Rows are points. The ring and each string are closed loops that go straight from each point to the next, and from the last back to the first. Before rounding, they use only three directions, however many columns there are. Count how often each string passes through the ring. Passing back the other way cancels.
In the rows, zero is written as 128.

Ring (9 x 3)
[[172 139 113]
 [159 170 125]
 [135 178 144]
 [113 163 157]
 [103 136 158]
 [107 112 151]
 [129  91 135]
 [151  94 123]
 [166 109 115]]
String (7 x 3)
[[137 112 120]
 [141 110 142]
 [140  97 159]
 [121  67 144]
 [117  74 118]
 [131  66 126]
 [135  96 107]]
Times through: 1

Ring (9 x 4)
[[183 137 113 151]
 [164 160 120 152]
 [134 164 123 153]
 [108 154 123 153]
 [ 86 126 123 151]
 [ 91 104 124 148]
 [115  88 124 146]
 [149  89 118 146]
 [174 105 112 148]]
String (27 x 4)
[[160  84 132 144]
 [158  76 116 145]
 [145  83  91 150]
 [136 109 102 151]
 [138  93  97 150]
 [135  85  96 149]
 [135 107 114 149]
 [139 112 135 146]
 [135  77 148 142]
 [123  68 128 144]
 [114  61 119 145]
 [124  77 149 142]
 [120  77 142 143]
 [107  60 127 144]
 [113  83 108 148]
 [111  69 118 146]
 [112  75 101 148]
 [127 106 111 150]
 [136 117 130 148]
 [139  94 147 143]
 [142 103 145 144]
 [147  81 144 142]
 [149  68 123 144]
 [141  82  94 149]
 [137 105  97 151]
 [138 117 116 150]
 [155 101 143 144]]
Times through: 3

Ring (8 x 8)
[[166 140 121 128 172 120 149 152]
 [137 175 115 130 160 124 154 166]
 [110 179 115 134 144 122 155 162]
 [ 80 150 127 142 117 111 149 134]
 [ 82 123 132 143 113 106 146 117]
 [109  89 130 143 124 105 144 105]
 [143  83 124 138 145 110 145 113]
 [166 106 123 131 165 115 147 133]]
String (21 x 8)
[[155 186 102 127 175 132 159 181]
 [137 164  86 134 159 132 163 168]
 [125 136 106 137 145 121 155 143]
 [130 159 139 131 151 112 144 148]
 [135 189 152 125 160 112 141 163]
 [137 211 111 127 167 130 157 188]
 [135 189  93 131 163 133 163 180]
 [131 155  95 135 153 128 160 159]
 [132 149 115 134 152 120 152 150]
 [137 155 143 129 155 111 143 147]
 [160 175 148 123 174 115 141 163]
 [183 176 123 121 190 126 150 177]
 [165 147  93 130 173 131 159 164]
 [145 135 101 134 158 124 156 149]
 [142 141 133 131 156 114 145 143]
 [154 148 147 127 165 111 140 146]
 [137 139 133 132 152 113 145 141]
 [147 134  91 135 159 128 160 152]
 [162 149  93 130 172 131 160 164]
 [171 173 120 124 181 125 151 173]
 [162 182 137 123 177 120 146 171]]
Times through: 2
